Each point is reached from the start by the listed moves, each made once or not at all, plus a little noise. Say if it took an odd or an even number of moves. Then give how often each move was made.
In the rows, 128 means zero.

Moves:
(1): [176 134 145 143]
(2): [129 188 126 118]
Start: [139 119 144 123]
Points:
[183 131 158 133] => odd (1, 0)
[191 187 165 127] => even (1, 1)
[143 119 141 120] => even (0, 0)

Moves:
(1): [147 116 128 137 134 143 153 128 115 121 121]
(2): [146 169 124 115 122 125 125 124 129 121 128]
(3): [126 124 166 135 113 125 139 126 132 124 130]
(4): [115 150 131 183 115 132 128 127 138 133 127]
(5): [134 149 144 137 175 126 151 143 142 134 120]
(6): [107 143 142 116 148 164 134 120 119 120 129]
(7): [111 133 123 115  94 116 173 131 114 108 103]
(8): [125 135 131 136 108 129 125 165 119 130 144]
Start: [127 144 116 106 142 152 148 109 127 120 121]
Points:
[ 93 178 118 157  76 146 189 145 114 105 109] => odd (0, 0, 0, 1, 0, 0, 1, 1)
[ 90 188 139 157 130 191 148 136 119 120 134] => odd (0, 0, 0, 1, 0, 1, 0, 1)
[131 224 166 167 108 152 249 159 118  97  96] => odd (1, 1, 1, 1, 1, 0, 1, 1)
[160 215 132 169 175 167 195 118 139 116 105] => even (1, 1, 0, 1, 1, 0, 0, 0)
[118 182 170 180 115 156 248 160 119 102  98] => even (1, 0, 1, 1, 1, 0, 1, 1)

Moves:
(1): [153 110 100 136 148 149 149 135 137 124 118 140 152 126 149 123 153]
(2): [122 163 117 150 101 154 117 123 125 133 117 137 121 118 138 116 141]
(3): [137 128 157 113 113 124 155 145 146 159 149 123 133 111 159 146 141]
(4): [128 136 125 149 118 122 144  99 117 138 111 101 155 147 152 152 101]
(5): [126 147 134 125 154 148 125 125 151 128 135 136 119 138 139 143 133]
(6): [106  91 129 109 137 177 152 124 102 103 124 112 101 151 101 123 121]
(7): [125 172 139 118 139  94 158 101 132 150 125 121 137 116 127 109 113]
(8): [143 124 127 144 154 147 162 180 108 129 126 152 159 145 131 120 123]
(9): [137 122 118 162 128 123 149 137 170 125 138 130 100 133 102 121 150]
(10): [128 112 109 138 139 136 127 129 144 145 136 131 118 128 113 115 114]
(11): [161 157 152 104 122 142 147 118 124 100 179 112 159 133 152 147 131]
(12): [107 115 112 114 101 129 116 113 153 145 149 164 106 135 118 149 159]
(13): [109 122 113 144 136 142 138 124 150 144 133 130 179 106 128 131 164]
(14): [154 122 133 110 126 166 114 123 131 140 106 132 150 165 102 124 146]
Start: [ 98 168 135 145 133 117 141 152 115 156 120 129 133 121 135 116 115]
Points:
[104 188  92 206 149 219 143 144 222 204 116 154 155 141  89  99 190] => even (0, 1, 0, 0, 1, 0, 0, 0, 1, 1, 0, 0, 1, 1)
[100 119  85 189 177 218 247 170 156 155 127 167 130 203 131 151 161] => odd (1, 0, 0, 1, 1, 1, 0, 1, 1, 0, 0, 1, 0, 0)
[ 79 149 155 124 126 206 228 140 216 165 230 140 137 133 137 183 218] => odd (0, 0, 1, 0, 1, 1, 0, 0, 1, 0, 1, 1, 1, 0)
[135 190 136 145 135 249 235 124 136 164 165  92 170 147 215 159 128] => even (1, 1, 1, 1, 1, 1, 0, 0, 0, 1, 1, 0, 0, 0)
